Rows are points. Two turns around zero, p and q, are shown by what they do to some points. Write where each new point lands after one turn and then the other. Backwards means that the second turn is done in reverse. Each puzzle has new turns, and all numbers are rounded.

Turn p:
[0.27 0.27] -> [0.36 0.13]
[-0.33  0.56] -> [-0.06  0.65]
[ 0.16 -0.25] -> [ 0.04 -0.29]
[-0.11 -0.26] -> [-0.21 -0.19]
[ 0.02 -0.31] -> [-0.11 -0.29]
Turn q:
[ 0.05 -0.44] -> [-0.29 -0.34]
[-0.14 -0.08] -> [-0.15  0.05]
[0.09 0.52] -> [0.44 0.29]
Where do these land?
p, then q: [-0.04 -0.24] -> [-0.24 -0.04]
p, then q: [ 0.23 -0.28] -> [-0.20 -0.30]
p, then q backwards: [-0.19  0.52] -> [-0.37  0.41]

Turn p:
[-0.02  0.09  0.03] -> [0.07 0.02 0.06]
[-0.32 -0.10  0.47] -> [-0.17 -0.30  0.46]
[-0.45  0.13 -0.37] -> [-0.19  0.53  0.18]
[ 0.32  0.26 -0.01] -> [ 0.38 -0.01 -0.15]
[ 0.46 -0.38 -0.13] -> [-0.09 -0.23 -0.56]
Turn q:
[-0.51  0.12  0.25] -> [0.01 0.10 0.57]
[-0.24 -0.07 -0.26] -> [-0.35  0.03  0.09]
[ 0.68  0.14 -0.05] -> [ 0.31  0.07 -0.62]
[ 0.08 -0.19  0.05] -> [ 0.02 -0.20 -0.05]
Where do these land?
q, then p: [ 0.17 -0.11 -0.55] -> [-0.26  0.51  0.10]
p, then q: [-0.15  0.15 -0.34] -> [0.10 0.39 0.02]
q, then p: [-0.16 -0.12  0.35] -> [-0.01 -0.40 -0.05]
q, then p: [0.14 0.08 0.55] -> [ 0.23 -0.37 -0.37]

Turn p:
[-0.07 -0.35  0.63  0.35  0.03 -0.02] -> [ 0.02  0.07  0.64  0.41 -0.25  0.01]
[ 0.39  0.46 -0.05  0.29  0.48 -0.02] -> [ 0.65 -0.06 -0.05  0.10  0.49 -0.09]
[-0.16  0.36  0.28 -0.38 -0.06 -0.23] -> [ 0.04  0.01 -0.03 -0.25 -0.21 -0.57]
[-0.53  0.00 -0.34  0.14  0.60 -0.06] -> [-0.33  0.21  0.18 -0.09  0.76 -0.13]
[-0.04 -0.12 -0.17 -0.07 -0.32 -0.03] -> [-0.23 -0.01 -0.23  0.02 -0.18  0.10]
[-0.23 -0.03 -0.33 -0.04 -0.17  0.30] -> [-0.24  0.28 -0.21 -0.19  0.03  0.26]
[ 0.16 -0.31  0.16 -0.53 -0.27  0.27] -> [-0.10 -0.22  0.08 -0.41 -0.52  0.25]
[ 0.47  0.00 -0.18  0.24 -0.29 -0.20] -> [ 0.19 -0.26 -0.38  0.39 -0.11  0.17]
Turn q:
[ 0.54  0.06 -0.30  0.15  0.00  0.04] -> [ 0.43  0.07 -0.39  0.23  0.05 -0.11]
[-0.10 -0.20  0.09  0.08  0.06  0.26] -> [-0.10  0.01 -0.08 -0.17  0.15  0.26]
[-0.15 -0.24  0.10 -0.35 -0.48 -0.22] -> [-0.25 -0.44  0.06 -0.28 -0.02 -0.40]
[-0.25  0.06 -0.23 -0.82 -0.45  0.27] -> [-0.22  0.09 -0.12 -0.76 -0.34 -0.56]
[-0.11  0.20 -0.37  0.37 -0.02 -0.01] -> [-0.17  0.19 -0.27  0.38 -0.20  0.07]
[ 0.06 -0.07  0.24  0.29  0.67 -0.25] -> [0.15 0.19 0.43 0.40 0.40 0.32]
[ 0.01  0.18  0.46  0.28  0.22 -0.08] -> [ 0.16 -0.11  0.36  0.19 -0.05  0.41]
Where do these land?
p, then q backwards: [-0.15  0.52  0.16  0.23  0.24  0.35] -> [ 0.32  0.08 -0.16 -0.33  0.54  0.13]
p, then q: [-0.29  0.20  0.17 -0.03 -0.31  0.10] -> [-0.03 -0.09  0.03  0.11 -0.44 -0.20]
q, then p: [-0.34  0.26  0.29 -0.05  0.25 -0.11] -> [ 0.16  0.29  0.25 -0.01 -0.38 -0.16]
q, then p: [ 0.43 -0.12 -0.23 -0.31  0.08  0.01] -> [ 0.19 -0.45 -0.18  0.02  0.23 -0.17]
q, then p: [-0.14 -0.05  0.61  0.18 -0.04 -0.04] -> [-0.04  0.08  0.48 -0.12 -0.28  0.32]
q, then p backwards: [ 0.39 -0.19 -0.75  0.13 -0.37 -0.36] -> [ 0.03  0.52 -0.25  0.19 -0.25 -0.78]
q, then p: [ 0.10 -0.61 -0.25 -0.14  0.14  0.05] -> [-0.04 -0.20  0.10 -0.22  0.59 -0.20]
